Each row of a before or after table is a point. One or more steps were done to the points. Then noise was added and the rows were shuffled. The steps act on columns, c1 being the first. Write out the steps. A step turns or swaps two columns, mirrors them in a line or flattens them onto one, adds a multiple of one to another, or multiplies or shifts one. Angles are multiples of 10 degrees, from the lower column toward the higher: turns from -170 to 170, lines from 10 to 170 but not 90. Use the fewest steps. Two steps may share a column if one is a turn and the other turns, adds or multiplies; they go together, in the order done. Otherwise the lowest column goes first.

Before (14 x 2):
[[-12 -24]
 [-60 -33]
 [ 13   1]
 [ -5   9]
 [-50 -24]
 [  2 -20]
 [-14 -27]
 [  2   3]
 [-13  16]
 [-19  16]
 [-16  -2]
 [  5   7]
 [-42 -26]
 [ -8   6]]
After (14 x 2):
[[ -7  11]
 [  2   2]
 [-50  11]
 [ 12  -8]
 [-20  29]
 [-12 -15]
 [  5   4]
 [-17   7]
 [-42   3]
 [-14 -17]
 [-60   9]
 [ -8  11]
 [-12  25]
 [  2 -22]]
Steps: add -0.7 times c1 to c2

Before (9 x 6):
[[ 38  28  21 -39   6 -60]
 [-44  -3 -34 -20 -17 -26]
 [ -6  21 -25   7   2   8]
 [ 55  21 -17 -17   4 -28]
 [ 13  34 -13   3  19 -37]
 [ 24  19  28 -12 -10 -31]
 [  4 -19   3 -13  22  35]
 [ 24  -7 -19  18  13 -50]
 [  3   6  25  -9  -4  -7]]
After (9 x 6):
[[-44 -20 -35   0  -2 -26]
 [  3  -8  24  -7   0  -7]
 [  5 -16   4  18   1  35]
 [ 38 -34  21 -34   0 -60]
 [ 24 -11  27 -21   1 -31]
 [ 24  17 -19  10  -1 -50]
 [ 11  11 -13 -34   1 -38]
 [ -7  12 -24 -20   0   7]
 [ 56 -14 -16 -24   0 -28]]
Steps: turn c2 and c4 by -80 degrees; multiply c5 by 0

Before (14 x 11):
[[ 30  37 -26  29   5 -21   8  15 -17  13   5]
 [ 25   3   9 -26  -2  12  22 -37  19 -24  -2]
 [-34  12 -45  30 -34   5  17  30   2 -23 -21]
 [-19  13 -17  40   5  12  -8  20   8 -22   1]
 [  6   3   7  23 -17   5 -10  31 -19  -3  -1]
 [ 33   8 -37   6   8   0   7  23   7  59   7]
 [ 15  -4 -11  18  -8  -5 -32  19   4 -25 -32]
 [ 37   4  23 -22   5  36 -14  20  10  21 -50]
 [  4  32  -3  -3 -25  60   9 -31 -11  12 -27]
 [ 32 -27  16   8   8   2   9   2 -16  35  -7]
 [ 36   6  27 -35  -5  30  -2  36 -14  19 -26]
 [  9  28  32   4 -10 -57 -43  11  -7  53  -6]
 [-19  13 -18   3  20  14  -6   8   5   3 -58]
 [-15   0 -44 -41   7   5 -12   3  -8  10 -21]]
After (14 x 11):
[[ 14  -5 -12  14  -7  -6 -31  19   2 -16 -38]
 [ 33   9 -37 -11   8   0   8  23   9 -31  51]
 [-15   0 -43  41   7   6 -11   3  -5  10  17]
 [  6   3   6 -14 -18   4 -11  29 -25 -15 -11]
 [ 38   5  22  52   4  35 -14  20  10 -24  10]
 [ 32 -29  16   0   8   1   8   1 -15 -26  24]
 [ 29  36 -28 -23   6 -21   8  14 -15 -21   1]
 [-35  12 -44  -2 -33   5  17  29  -9 -19 -38]
 [ 36   6  27  43  -4  31  -3  35 -16  -1  21]
 [ 23   5  10  19  -3  12  23 -38  19  28 -13]
 [  5  34  -3  24 -24  59  11 -31 -18 -20   4]
 [-19  15 -15 -27   4  12  -7  21   8 -16 -35]
 [-19  13 -17  42  20  15  -7   8  12 -35 -17]
 [  9  28  32   3  -9 -58 -44  11  -9 -33  43]]
Steps: turn c4 and c11 by 130 degrees; turn c10 and c11 by 120 degrees; add 0.3 times c5 to c9
